Each row is a point. Two turns around zero, p and q, are shown by what they do to some points. Where does a point land after both, in the order given? Backwards means that the second turn is done in reverse. Each puzzle has new turns, and all numbers are rounded.

Turn p:
[25  5] => [25  5]
[-46  -3] => [-46  -4]
[54 27] => [54 28]
[-32 -30] => [-32 -30]
Turn q:
[38  4] => [ 23 -31]
[-35  40] => [17 50]
[ -3 -44] => [-39 -20]
Where do these land?
q, then p: [-45  19] => [-7 48]
p, then q backwards: [-12 -23] => [ 14 -22]
p, then q backwards: [57  4] => [25 51]

Turn p:
[ -8 -34  11] => [-17 -13 -30]
[54 71 17] => [ 72 -12  54]
[-33  -9  -1] => [-34   0   1]
[-13 -29 -27] => [-21  25 -26]
Turn q:
[ -2  -6 -53] => [  8 -27 -46]
[-26 -21  44] => [-39  33  21]
[-22   7 -16] => [  4  12 -25]
[ 73   7 -23] => [ 36 -65  21]
[-23  13  49] => [-8 47 29]
Where do these land?
q, then p backwards: [ 48  40 -49] => [65  3 45]
q, then p backwards: [-22 -20   8] => [-24 -13 -14]
p, then q: [-17 -48  11] => [-12  -3 -51]
p, then q: [-11 -16  54] => [-52 -16 -18]
q, then p: [  3  44 -23] => [ 46  16 -10]

Turn p:
[24 29 60 -9] => [-52 -39  28   8]
[ 9 13 28 36] => [-26  11  28  27]
[-18 -21   6  -8] => [ -9   8 -26  -6]
[-21  43 -28  -3] => [ 19  13  32 -39]
[ 20 -30  10  13] => [ -3  -3 -17  36]
[ -6  12 -54   2] => [ 49  16  10 -18]
[ -8 -47 -21 -30] => [ 21  -5 -56  -7]
Turn q:
[ 13 -14 -23 -30] => [ 35 -18  -3 -16]
[13 -6 32 31] => [-35  -1  30   7]
[ 6 23 15  2] => [-3 25 12  4]
[-21   5 -76  -7] => [ 45 -20 -53  32]
[-11  -8  52   5] => [-43  14  14 -26]
Where do these land?
q, then p: [ 4 13 35 13] => [-28   9  13 -23]
p, then q backwards: [15 25  3 -7] => [ 23 -18   5   3]
q, then p: [ -5 -64 -23 -39] => [ 31 -33 -64   8]
q, then p: [-28 -12 -18 -14] => [ 36  -1 -12  -4]
q, then p: [15 38  4 47] => [-29  37  38  15]

Turn p:
[ 12  21  10  22 -37 -25  35  33] => [ 41  41  28 -12  15 -19  -3  24]
[ 31  13   7 -24  15  31 -36  25] => [-33 -19  11   5   1  21 -47  24]
[  6  -6 -31  -4  19 -10 -41 -41] => [-11 -49 -38  15  -8 -22  -4 -12]
[ 26 -23  11 -20 -26  -9 -13 -34] => [ 20 -37   7 -10 -43  -3   1   3]
[ 10 -25  18  28  -1   7 -22 -23] => [ -6 -22  21  32 -22 -11  15  -7]
[  6 -22 -16   7 -31 -24  44  -1] => [ 33  12   2 -28  -4 -16  40  20]
[-10 -18  10  -4  18  42  -3  24] => [-45   9  16   3   1  28   6   4]
[-31  20 -30  45  35 -37  20 -26] => [ 23  12 -43  32  44 -26  32 -28]
[  7  50  -6 -17 -22  41  36  14] => [  7  54 -21  -6 -13  28 -28  36]
[-13  -5  37 -18  26   3   0  20] => [-10  -1  25  -5  16  36  -8 -24]
[-43  -4 -11 -15   4 -19 -20   9] => [-19   0 -10 -26  14 -16  -4 -38]
Turn q:
[  6 -18  25 -16   3  11  37 -28] => [ 12  12  -2 -16  38  29  24 -13]
[-18  14   2   4  29 -49  12 -12] => [  3 -27  26  39  13 -11  28  -9]
[-20 -17 -27  -9  -1   2 -12  -4] => [-20  -6 -20   4   9 -18 -14 -14]
[-31  76  -2  12 -32  -2 -30   2] => [-16  28  26  15 -73 -28  16 -22]
[  4 -35 -39   3  23 -18 -60  -8] => [ -9 -47  -8  13   6 -21 -63 -19]
[-16  12  14 -31   9  53  18  11] => [  1  64 -20   9  12  13   1   3]
[  2  25   2  33 -34 -12  50  27] => [ -1  -3  -5 -15 -29  -3  60  39]
[ 37   3  -2 -17 -10  -6   0  35] => [ 20   7  11 -21   1 -21 -13  38]
[ -2  -9  46   2 -16   7  -1   6] => [-17  15  24 -18   1  32   2  10]
[ 15 -18 -22 -29  12  12  18 -16] => [ 22   5 -25  -9  36 -11  -5 -11]
[ 22 -32   2  48  17   1 -32 -15] => [  5 -49  -7  -1 -14  38 -34  -4]
Where do these land?
p, then q: [  6 -46  33  -1  10 -26  -7  34] => [-3 17 26  3 45 47  4  1]
p, then q: [ 15 -10  -3   9   0  34 -12 -14] => [-32  -4 -13  -8 -17   5  11  13]
p, then q: [35 11 35 23 12  0 -5 15] => [  1  -7  15   6 -19  44 -18  23]
q, then p: [-39  39 -15 -23 -48  17   4 -32] => [ 58  20 -49 -11 -21  -4  -4 -26]
p, then q: [-19  38 -30   7 -19  16  50 -25] => [ 38   6 -23  -1 -39 -50  18   8]
q, then p: [-49  30 -33  27 -39  24  15 -33] => [ 35  33 -55 -23 -34 -24  32  -3]
p, then q backwards: [  8 -23  22 -22  26 -36 -21  -5] => [ 17 -24   2  13   5 -35 -11 -40]
q, then p: [ 47 -18 -15   7  -6 -27   5  18] => [-10 -34  31 -34  17   8   2  16]
p, then q: [ 25 -16  -1  16  21  -7  26 -10] => [ 16  -5 -22  -1  10  20   9  33]
q, then p backwards: [-21   9  -3  -8  26  -5 -42  23] => [ 11  26  15  25  -4  21 -38   6]
p, then q: [ -7 -13  13 -35  17   9 -13  31] => [-21  33   0  13  19  14 -20 -21]

Turn p:
[-29  22 -39  12  37  22 -26 -28  25] => [  6  25  27  30 -50  10 -43  15   3]
[ -7 -36  37 -50  17  49 -44  21  38] => [-52  31  55 -18  16 -15   8  23  60]
[-29 -21  46 -14 -29  10 -35  31 -40] => [-22  39   7 -27   5 -17  72  -5   0]
[ 10  25 -26  23 -17 -51  41 -16  28] => [ 41 -25 -35  -6  11  42 -40  -9 -21]
[ 48  36   1  13 -31  -9  17  54  -5] => [ 31 -13 -62 -31  20 -38  -2   8  13]
[-20 -39   8 -41 -38  14   8  50 -42] => [-58  -3 -15 -49   4 -17  54  12 -16]
[ 52 -10 -26  24 -12 -27   7   5 -10] => [ 28 -47 -17 -18  -3 -18 -11 -32  -2]
[-53 -30  26  -6  15  71  -4 -63  -1] => [-36   8  59  61 -25  36  42  36  14]
[-10  33 -32  20  -8 -28 -26 -55  27] => [ 61   8  28   4 -25  34 -33   1 -19]
[-12 -20  16  26  28 -12  27  10 -12] => [-23   0 -24  28   6  11   6 -36   1]
[ 49  40 -11  -7  36 -39  34  -9  -8] => [ 25 -23 -21  24  39 -27 -52 -13 -31]
Turn q:
[-32 -44  -2 -16  -9  24 -15  -1 -76] => [  3 -15 -24 -34 -13  39 -45  65  -4]
[ 45   5 -44 -24   2  -7  37  22  -2] => [ 50  20  46 -19  30  -9  13   2  -1]
[-36  36  59  -8  -6  25  -6   7  46] => [-40 -13 -20  -8 -41  19  26 -63   6]
[-17  13  45  35 -39  23 -34  21  24] => [-58  -9 -40   6   6  31  39 -18   2]
[ 32  41 -53 -31   3 -57  -3  -6  32] => [ 43  58  12   5  13 -63  18 -20  25]
[ -3  23  36  20  14  46 -37 -11  11] => [-17  -2 -34  35 -19  42   5 -30 -20]
[ 41  -9 -38 -23 -14 -27  28 -36  32] => [  6  46  62  13  12 -33  -6   0  20]
[ 36  47   0   3  -4 -44  32 -20  13] => [ 13  24  32  17 -16 -50  45  -6 -14]
[-13 -64  15   7  35  -8 -11  17 -37] => [ -6 -39 -18 -19  21  -2 -57  24 -32]
[-53 -49 -19  37  19  26   9   7 -42] => [  6 -71 -14   3   8  26 -40  44  17]
Where do these land?
q, then p backwards: [ 31  12   9  11 -10  29   5  37 -65] => [-27  23   1 -16 -67 -17  25 -30 -11]
q, then p backwards: [-33 -51 -57 -20  -3  23 -17 -56  63] => [ 13 -13  13  14  78  19 -14   5  89]
p, then q: [  3 -14  22  34  32   8 -44 -12  53] => [-44  22   2  45 -10   5  23 -52  -2]
q, then p: [-19 -12  37 -35  -7   3  12  36 -13] => [-34  -4  34 -21  11  -4  11  31 -28]
p, then q backwards: [-61 -22 -40   8  45 -24 -28 -16  49] => [  4 -24  25 -60   3  58  -4 -56  21]
q, then p: [ 29  65  12 -34   2 -20 -14  38 -32] => [ 13 -50 -23  -3  25 -33 -18  33 -56]
p, then q: [ -2  -2   1   2   0   0  28 -64 -24] => [-12 -40   9  11  15  27  -4  34 -38]
p, then q: [ 20 -54  -2 -23 -25 -29  14  21 -20] => [  3  -6  24 -26 -33  -7 -61   8  11]
p, then q backwards: [-14  57  13  30 -27 -15 -18  10  -1] => [ 19  42 -31 -26   8  -3 -31   8 -32]
p, then q backwards: [ 46  20   5  26  -6  25  60   7 -11] => [-38   6 -20  62  25 -15 -24  16 -16]
